Each row of a before or after table is a point. One or more steps were done to the points. Then noise was added and the rows were shuffled. The steps act on how far a point lies along the listed directions, d1 being the first. Write out the steps. A step turns or swaps two directions, mirrors them in a line or flattens them onto one, adds a multiple of one to another, or multiplies one. Angles are multiples of 10 degrees, from the lower direction toward the higher: turns from -170 to 170, lines from 10 to 170 but not 90. Use the fewest steps. Two steps may share a direction if one is a turn and the other turns, adds or multiplies; they go together, in the order done. Otherwise the lowest direction goes first.
(in the rows, 128 means zero)

Directions:
(1): [118  87]
(2): [169 118]
Before:
[[118 174]
 [104 174]
 [ 99  99]
 [118 153]
 [136 170]
 [117 125]
 [111 133]
 [210 112]
 [147 163]
 [124 175]
 [100 168]
 [105 138]
 [130 137]]
After (13 x 2):
[[210 127]
 [ 98 172]
 [114 153]
 [ 95 162]
 [117 175]
 [112 130]
 [104  95]
 [109 173]
 [104 135]
 [130 138]
 [141 167]
 [129 171]
 [119 122]]
Steps: turn d1 and d2 by 10 degrees

Directions:
(1): [ 83 124 154]
(2): [138 173 152]
(3): [104 153  89]
Before, 9 rows:
[[144 127 134]
 [ 93 181 118]
 [126 146 145]
 [104 161 177]
 [113 130 120]
 [157 139 118]
 [112 127  78]
 [133 171 156]
 [149 145 108]]
After:
[[157 100  98]
 [115 148 112]
 [ 97 117 105]
 [117 168  28]
 [ 68 178  81]
 [185 114 107]
 [107 100 127]
 [145 112 117]
 [132 103 145]]
Steps: turn d1 and d2 by 140 degrees; multiply d3 by 2

Directions:
(1): [117 165  86 147]
(2): [107 165 151  93]
(3): [163 156 156 156]
(4): [ 85 123 151 163]
Before:
[[107 145 114 112]
 [ 98 135 140 114]
 [103  64  57  87]
 [125 114  88 107]
 [109 126 124 131]
 [185 128 141 117]
 [112 154 118 171]
 [154 117 126 125]
 [109 115 112 176]
 [147  85 117  90]
 [ 98 147 178 131]
 [ 83 166 154 110]
 [ 99  77 141 159]
 [ 61 134 172 154]]
After (14 x 4):
[[164 142 120 143]
 [154 123 138  75]
 [195 161 140 145]
 [156 116 140 142]
 [126  89 124 153]
 [161 177 122 124]
 [ 92 103 114 173]
 [145 122 123 123]
 [108 124 122 135]
 [125  44  91 180]
 [ 80 146 147 137]
 [186 159  93 115]
 [136 107  98  89]
 [137 129  57 108]]
Steps: turn d1 and d4 by -160 degrees; swap d2 and d3

Directions:
(1): [156 165 164 133 113 170]
(2): [129 135  98  70 141 158]
(3): [181 143  95 147 155 115]
(4): [134 154 106 116  70 101]
Before:
[[152 135 151 175  95 110]
 [154 122 162 179  95 101]
 [144 140  76  53 121 170]
 [115 129 194 167 100 124]
 [127 123  84 106 130 138]
 [137 115 101 127 174 142]
 [ 88  98  80  79 127 135]
 [110 123 105  88 150 148]
 [171 139 114 132 168 155]]
After, 9 rows:
[[153 108 117 139 221 160]
 [142 144  80 130  92 109]
 [128 111  87 132 170 123]
 [173 149 104 127 118 138]
 [140 118 154 125 114 149]
 [140 127 153 131 122 149]
 [ 91  98 193 135 156 162]
 [123 127 107 133 131 118]
 [121 143  73 117  40  80]]
Steps: turn d1 and d4 by -50 degrees; multiply d4 by 2.5; flatten d2 and d3 onto the line at 70 degrees

Directions:
(1): [118  97 174 128 104 150  89 166]
(2): [114 152 120 115  85 158 178 160]
(3): [143 201 148 119 128 132  94 130]
(4): [ 57 145 138 159 129  99 127 128]
(5): [132 123 168  81 118  76 151 124]
(6): [121 130 177 135 162 169 159  97]
Before, 14 rows:
[[181 143 175 102 177 146 103  91]
 [122 106 115 115 136  83 146  92]
 [ 86 141 168 117 127  79 172  97]
 [ 98 175 157 135 160 107 159  80]
 [ 88 127 115 176 148 110 117  98]
 [127 125 174 109 185 163 117  91]
 [ 95 176 156 123 120 131 157 116]
 [114 116 141 152 155  77  86 131]
 [123 107 130 124 149 131 141 107]
 [162 193 181 110 128 162 133 105]
 [182 154 165  92 131 155 165 117]
 [101 116 122 149 142 107 115 116]
 [160 126 167 156 162 164 126  96]
 [ 43  97 133 180 102 179 144 147]]
After (14 x 8):
[[ 53 113 150 172 102 195 149 145]
 [ 97 124 132 150 140 110 120 113]
 [ 89 159 150 128 138  91 178  89]
 [171 196 152 102 114 141 109 116]
 [121 104 127 121 145  89 153  85]
 [178 163 158 104 173 128  78 103]
 [195 169 147  84 128 146 141 116]
 [ 84 123 146 167 136 110 122 111]
 [107 180 146 119 105 134 155 123]
 [102 118 123 164 155  87  89 129]
 [122 122 140 122 150 130 135 105]
 [166 155 175 151 147 152 105  98]
 [132 156 164 110 185 151 101  96]
 [107 189 161 116 134  98 142  99]]
Steps: flatten d1 and d5 onto the line at 130 degrees; turn d2 and d4 by -10 degrees; turn d3 and d6 by -30 degrees

Directions:
(1): [135  87 146 155 123 156  90 183 140]
(2): [104  96 150 173 119 127 145 101  75]
Before:
[[129 106 133 146 136 125 147  91 106]
 [120 146 128 130 133 122 138 131 130]
 [120 174 102 107 144  96 167 107 138]
 [147  85 139 146 134 160  61 197 166]
 [112 118 126 146 120  92 167  84  91]
 [101 139 106 120 126 105 164 109 133]
 [105 103 158 173 124 154 133 140  80]
 [125 165 101 102 131 100 151  85  95]
 [138  92 116 129 132 158  95 161 144]
 [109  77 159 184 135 149 107 128 102]
 [133 145 132 149 118 106 148  90  77]
 [103 165 113 128 133  92 205  28  88]
 [136 101 129 146 115 134  97 168 137]
 [136  86 156 150 112 188  68 220 164]]
After, 14 rows:
[[119 146 111 125 121  94 153  92 111]
 [139  59 159 187 126 175  75 213 151]
 [141 124 125 134 138 142 106 191 167]
 [120 177 107  98 140  85 169  48 114]
 [138  88 141 159 131 138 122 128 118]
 [102 193 112  94 123 104 192  38  98]
 [124 135  98 103 135 121 152  82 113]
 [ 99 108 144 165 143 121 142  74  88]
 [123 136 132 135 134 128 130 146 134]
 [142 103 149 170 114 140 101 157 103]
 [101 124 148 162 127 142 155 107  68]
 [114 102 124 140 124 128 122 169 158]
 [147 106 125 135 126 149  77 191 132]
 [127  72 143 166 117 127 115 160 119]]
Steps: mirror d1 and d2 in the line at 80 degrees
